Every row gives one point. Two turns around zero, p and q, are shown by what they do to some points. Where does a point land after both, in the order given? Backwards means that the second turn is done in reverse. Each puzzle has new turns, and all numbers are rounded.

Turn p:
[ 0.03 -0.31] -> [-0.05 -0.31]
[0.22 0.02] -> [ 0.22 -0.04]
[-0.25  0.29] -> [-0.16  0.35]
Turn q:
[-0.21  0.18] -> [-0.22  0.17]
[-0.06  0.36] -> [-0.08  0.36]
[ 0.14 -0.33] -> [ 0.16 -0.32]
[ 0.13 -0.20] -> [ 0.14 -0.19]
Where do these land?
q, then p: [0.42 0.01] -> [ 0.41 -0.08]
q, then p: [-0.20 -0.11] -> [-0.22 -0.06]
p, then q: [-0.23  0.10] -> [-0.20  0.15]

Turn p:
[ 0.17 -0.19 -0.38] -> [ 0.24 -0.20 -0.33]
[-0.33  0.27  0.13] -> [-0.37  0.24  0.05]
[ 0.09 -0.16 -0.30] -> [ 0.15 -0.17 -0.27]
[-0.22 -0.09  0.34] -> [-0.26 -0.08  0.31]
[0.07 0.24 0.23] -> [0.01 0.26 0.21]
[ 0.22 -0.08 -0.02] -> [ 0.23 -0.06  0.02]
Turn q:
[0.04 0.06 0.29] -> [0.04 0.12 0.27]
[ 0.06 -0.12  0.14] -> [ 0.05 -0.09  0.17]
[-0.16 -0.26 -0.01] -> [-0.18 -0.24  0.05]
[ 0.01 -0.12 -0.08] -> [ 0.00 -0.14 -0.05]
[0.34 0.06 0.18] -> [0.34 0.07 0.17]
[-0.29  0.38 -0.50] -> [-0.25  0.28 -0.58]
Where do these land?
q, then p: [-0.04  0.23  0.11] -> [-0.05  0.25  0.02]
q, then p: [ 0.25 -0.09 -0.45] -> [ 0.32 -0.22 -0.35]
q, then p: [-0.01 -0.31  0.34] -> [-0.08 -0.19  0.41]
q, then p: [-0.20  0.23  0.23] -> [-0.23  0.29  0.11]
q, then p: [ 0.22 -0.08 -0.27] -> [ 0.26 -0.15 -0.19]
q, then p backwards: [-0.22  0.03  0.03] -> [-0.20  0.07  0.06]

Turn p:
[ 0.21 -0.16 -0.09  0.31 -0.04 -0.11] -> [ 0.22 -0.19 -0.14  0.27 -0.05 -0.07]
[-0.30  0.22  0.01  0.05  0.29 -0.21] -> [-0.15  0.28  0.03  0.06  0.32 -0.23]
[-0.02  0.28 -0.15 -0.15  0.30 -0.06] -> [ 0.03  0.30 -0.15 -0.17  0.27 -0.03]
[ 0.15  0.04 -0.15  0.09 -0.07  0.05] -> [ 0.10  0.00 -0.18  0.07 -0.08  0.09]
[ 0.15 -0.06  0.23  0.30 -0.36  0.33] -> [ 0.03 -0.18  0.18  0.33 -0.29  0.38]
[-0.06  0.20 -0.16 -0.18 -0.03 -0.43] -> [ 0.05  0.32 -0.11 -0.14 -0.08 -0.38]
[ 0.14 -0.48  0.31 -0.18  0.06  0.38] -> [ 0.02 -0.55  0.29 -0.24  0.05  0.29]
[-0.35  0.18 -0.39 -0.06  0.06 -0.20] -> [-0.30  0.27 -0.33 -0.04  0.07 -0.28]
[ 0.08 -0.22  0.37 -0.17 -0.21  0.25] -> [-0.01 -0.26  0.38 -0.15 -0.20  0.23]
Turn q:
[-0.29 -0.11 -0.35  0.29  0.06  0.01] -> [-0.33 -0.22 -0.31  0.22  0.01 -0.01]
[-0.17 -0.11  0.40 -0.23  0.19 -0.13] -> [-0.11 -0.08  0.39 -0.33  0.14 -0.09]
[ 0.38  0.21  0.13  0.18 -0.05  0.20] -> [ 0.30  0.20  0.15  0.29 -0.05  0.20]
[ 0.14  0.30 -0.35  0.11  0.20 -0.11] -> [ 0.04  0.20 -0.31  0.23  0.32  0.00]
[-0.15 -0.12 -0.12  0.08 -0.38 -0.12] -> [-0.10 -0.04 -0.16  0.03 -0.35 -0.24]
[-0.08 -0.38  0.15 -0.24  0.32 -0.13] -> [ 0.00 -0.38  0.17 -0.33  0.24 -0.08]
[ 0.17  0.21  0.13 -0.17 -0.34  0.28] -> [ 0.21  0.32  0.06 -0.09 -0.33  0.22]
Where do these land?
p, then q: [-0.27 -0.19  0.12  0.42  0.16  0.12] -> [-0.30 -0.36  0.18  0.27  0.13  0.01]
p, then q: [-0.10  0.10 -0.42 -0.26 -0.02 -0.02] -> [-0.11  0.17 -0.42 -0.22  0.03 -0.04]
q, then p: [-0.29 -0.01  0.20  0.16 -0.11  0.24] -> [-0.34 -0.04  0.23  0.12 -0.16  0.09]
p, then q: [-0.20  0.23 -0.03  0.18  0.39  0.15] -> [-0.25  0.01  0.00  0.14  0.39  0.25]
q, then p: [ 0.27  0.02  0.07 -0.27 -0.05 -0.45] -> [ 0.44  0.21  0.02 -0.21  0.03 -0.26]
p, then q: [ 0.31  0.13 -0.18  0.01 -0.38  0.06] -> [ 0.21  0.16 -0.24  0.12 -0.38  0.08]
p, then q: [ 0.27 -0.29  0.24 -0.23  0.01 -0.09] -> [ 0.37 -0.15  0.21 -0.24 -0.07 -0.09]

Turn p:
[-0.03 -0.10  0.15  0.18  0.20  0.02  0.14 -0.02] -> [-0.12 -0.21  0.12  0.16  0.05  0.15  0.06  0.00]
[-0.01 -0.08  0.18 -0.37  0.18  0.31 -0.55  0.04] -> [ 0.23 -0.01  0.08 -0.14  0.23  0.01 -0.68  0.12]
[-0.03  0.26 -0.03  0.07 -0.03  0.03  0.11 -0.25] -> [-0.12  0.24  0.08  0.00  0.07  0.08  0.13 -0.21]
[-0.22 -0.12 -0.18  0.16 -0.11 -0.27  0.08 -0.10] -> [-0.29 -0.06 -0.21  0.03 -0.21 -0.11  0.11 -0.13]
[-0.48  0.09 -0.27  0.17 -0.13  0.08  0.56  0.36] -> [-0.49  0.22 -0.04  0.12 -0.26  0.03  0.40  0.52]
[ 0.16 -0.01  0.62 -0.44 -0.06  0.13 -0.61  0.11] -> [ 0.46 -0.17  0.44 -0.38  0.12 -0.19 -0.62  0.01]
[ 0.23  0.03 -0.25  0.38 -0.09 -0.10  0.01  0.01] -> [ 0.14  0.07 -0.16  0.35 -0.14 -0.08  0.23 -0.16]
[ 0.14  0.10 -0.10 -0.12  0.16 -0.22  0.09  0.03] -> [ 0.03 -0.05 -0.13 -0.06  0.25 -0.12  0.19 -0.01]
[ 0.24 -0.18 -0.12 -0.02 -0.13  0.01  0.18 -0.18] -> [ 0.16 -0.04 -0.20 -0.08 -0.12  0.23  0.18 -0.13]
Turn q:
[-0.34 -0.25  0.18 -0.15 -0.03 -0.20 -0.39 -0.11] -> [-0.35 -0.13 -0.05 -0.31  0.03 -0.41 -0.02 -0.15]
[ 0.29  0.08  0.14 -0.08  0.14  0.24 -0.14 -0.15] -> [ 0.17  0.08  0.15 -0.30  0.00  0.21 -0.22 -0.02]
[ 0.03  0.01  0.10 -0.12  0.05  0.25 -0.05 -0.17] -> [-0.02  0.04  0.14 -0.21 -0.04  0.17 -0.04 -0.14]
[-0.28 -0.06 -0.05 -0.08  0.39  0.08  0.13 -0.16] -> [-0.10 -0.09 -0.05 -0.19  0.28  0.19  0.33 -0.12]
[-0.07 -0.07 -0.35  0.29 -0.54  0.01  0.24 -0.08] -> [-0.01  0.07 -0.22  0.59 -0.27 -0.01 -0.01 -0.32]
[ 0.35  0.32 -0.62  0.02 -0.43 -0.03  0.11  0.13] -> [ 0.36  0.34 -0.35  0.39 -0.53  0.09  0.02  0.14]
[-0.03 -0.23  0.35  0.05  0.21  0.07 -0.42  0.06] -> [-0.26 -0.20  0.08 -0.36  0.19 -0.08 -0.34  0.08]
[-0.02 -0.20  0.35 -0.25  0.18  0.06  0.12  0.21] -> [-0.07 -0.34  0.37 -0.16  0.05  0.02  0.09  0.16]
[ 0.00  0.47  0.23  0.06 -0.05 -0.19  0.24  0.28] -> [ 0.06  0.30  0.31  0.28  0.14 -0.12  0.12  0.37]
[ 0.00  0.11 -0.52  0.30 -0.12 -0.07  0.10  0.14] -> [ 0.06  0.13 -0.46  0.40 -0.08  0.11  0.05  0.09]
[ 0.08 -0.16  0.19 -0.02  0.21 -0.22  0.06 -0.16] -> [ 0.18 -0.19  0.08 -0.13  0.26 -0.15  0.02 -0.08]
Where do these land?
q, then p: [ 0.30  0.50  0.19  0.22  0.24  0.00  0.23 -0.08] -> [0.33 0.05 0.37 0.27 0.47 0.00 0.05 0.06]
p, then q backwards: [ 0.26 -0.41 -0.20 -0.80 -0.09  0.11  0.02 -0.11] -> [ 0.44 -0.09 -0.37 -0.12  0.61  0.09 -0.44 -0.13]
q, then p: [-0.26 -0.32  0.04  0.07 -0.06 -0.19 -0.63  0.02] -> [-0.37 -0.06 -0.45 -0.23 -0.02 -0.37 -0.28 -0.03]
p, then q: [-0.13  0.26  0.06  0.43 -0.11 -0.42  0.13  0.07] -> [ 0.02  0.00  0.13  0.39  0.31 -0.33  0.21 -0.26]
p, then q backwards: [ 0.18 -0.25  0.19 -0.16  0.14  0.38 -0.08  0.17] -> [ 0.47 -0.04  0.08  0.10  0.21  0.15  0.08  0.21]
q, then p: [ 0.00 -0.27  0.22 -0.15  0.25  0.47 -0.01 -0.17] -> [ 0.01 -0.07  0.10 -0.30  0.02  0.42 -0.41  0.06]
p, then q backwards: [-0.11  0.04 -0.27  0.14 -0.18  0.00 -0.24 -0.07] -> [-0.01  0.11 -0.17  0.12 -0.33 -0.05 -0.17 -0.09]
p, then q: [ 0.16 -0.04  0.05  0.20 -0.19 -0.03  0.27  0.02] -> [ 0.11 -0.06  0.21  0.29 -0.08  0.08  0.01 -0.15]
p, then q: [-0.01  0.18 -0.24  0.10  0.11 -0.17  0.21  0.19] -> [ 0.05 -0.02 -0.08  0.30  0.20  0.04  0.25  0.13]
q, then p: [-0.20  0.26  0.10 -0.09 -0.10  0.08 -0.03  0.06] -> [-0.18  0.13  0.26 -0.08  0.01 -0.11  0.08  0.07]
q, then p backwards: [-0.18  0.04 -0.14  0.05 -0.02 -0.23  0.15 -0.09] -> [ 0.13  0.15 -0.19  0.14  0.06 -0.19  0.06  0.01]
